Each row is a point. To make a cloud, some directions were put in groups of two or more. Within a group, all points are equally far from the middle, so they leave a hole (a ring in 2 directions, a hollow ball in 3). The other directions are filled evenly. Then the cloud was stretched, turned, moved and blurred a little. Count the holes, and give their numbers of directions, smallest first.

Cloud, 20 rows:
[[ 42  17  58]
 [ 28   5  11]
 [-41 -27   6]
 [ 32  15  58]
 [  1 -52  26]
 [-28  11 -23]
 [ 25  -9  23]
 [-22  16   3]
 [ 12  13 -29]
 [ 17  13 -26]
 [-16 -43  47]
 [-44  12  28]
 [ 31 -54  35]
 [ 16  -5 -10]
 [ 41   3  11]
 [-10 -41  -9]
 [ -5 -53  17]
 [-14 -45  12]
 [ 12  17 -10]
 [ 31  -4 -27]]
Holes: 0

Cloud:
[[-25  19  35 -27]
 [-40   1 -28   3]
 [ 34  28  23 -15]
 [ 15 -20 -10 -12]
 [ 40 -22  21 -11]
 [-29  20 -49  -7]
 [ 15   5  62  -7]
 [-38   2   6  38]
 [-25 -17  24 -23]
 [-36 -43  -8 -24]
 [ 18  29  -8 -45]
 [  6   0 -49 -25]
 [ 13 -21 -31 -39]
 [-24 -20   1 -25]
 [ 26 -22 -15  47]
 [ 42  -2   2 -38]
 [ 17  19 -35 -14]
 [-16  24  40  20]
 [ -5  20 -30   5]
 [  0  32  -3  24]
 [  6   2  44 -15]
 [  9  15 -24 -32]
 [-14  55 -13 -52]
 [ 22   9 -77   0]
 [-29  48 -43 -11]
 [ -1 -37  16   0]
 [-35 -17 -70 -17]
 [ 33  42   2  -1]
 [-42   8  13 -29]
 [-32 -14  -9 -46]]
Holes: 0

Cloud:
[[ -1 -49  15  23  -7  34]
 [ 47  22  24 -12   2  30]
 [-37 -33  57  22   7  54]
 [-23 -27 -32  22 -29  11]
 [ -1  23  -2  62  -5 -43]
 [-10 -55 -16  50  21 -11]
 [  3  27  28 -31   6  10]
 [-36 -25 -32 -45 -42  -9]
 [ 16  12 -16  11  35 -33]
 [ 13  46  49 -21 -21 -24]
 [-39 -29  15 -23 -53  -1]
 [-18  -2  19  18 -16  27]
 [-15 -40  40  26  14   8]
 [  5 -28  46  26 -10  34]
 [ 27 -54  21  -7   4 -41]
 [ 27 -24 -11  -1  -6 -11]
 [ -1  26  33  16  16  54]
 [-28  49  11  -6   6 -17]
 [-12 -29  15  -7 -39  -1]
 [ 32  25 -15  15   7 -59]
 [ 25  14  33   7   8 -30]
 [-34 -33  48  24   2  32]
 [ 23 -11  37 -14  -3 -48]
 [ 12 -35  22 -15 -43 -20]
 [  4  35  27  37  15  58]
 [ 41  -1  -9  -1  14 -36]
 [ 25  -3  -7  57  -9 -44]
 [ -2 -24  49   1  -4  -4]
 [ 21  -4  11   0  33 -31]
 [ 27 -53   8  -8 -11 -16]
 [-18 -16 -11 -34  -5 -28]
 [ 14 -28   4  23 -14  52]
 [ -2  24  17  10  53 -19]
 [-25  35  43  36 -27 -42]
 [-58  -9  -9  13  35 -15]
 [ 23 -51  20  -2   9 -38]
 [  4   8  38   8   1  13]
 [ -2  11  30  -6  29 -51]
 [ 46  11   7  19  12 -64]
 [ 28  27   3  39  21  43]
 [ 12  39 -11  12 -29  25]
 [  5  -3   9  42  14 -29]
 [-40 -23   8  12 -30 -44]
 [ 18  -7 -30 -18 -13 -64]
 [-44 -26  47 -12   5 -48]
 [-36  -6  24   5 -21  25]
 [ 22  12  16 -14  36  17]
 [ 19   2 -32  34 -21 -42]
 [ -1  10  66  -1   9 -56]
 [ 32 -37  17   4 -29 -12]
 [-31  39   7 -36   8  23]
 [  8 -16 -15  30  -6 -57]]
Holes: 0
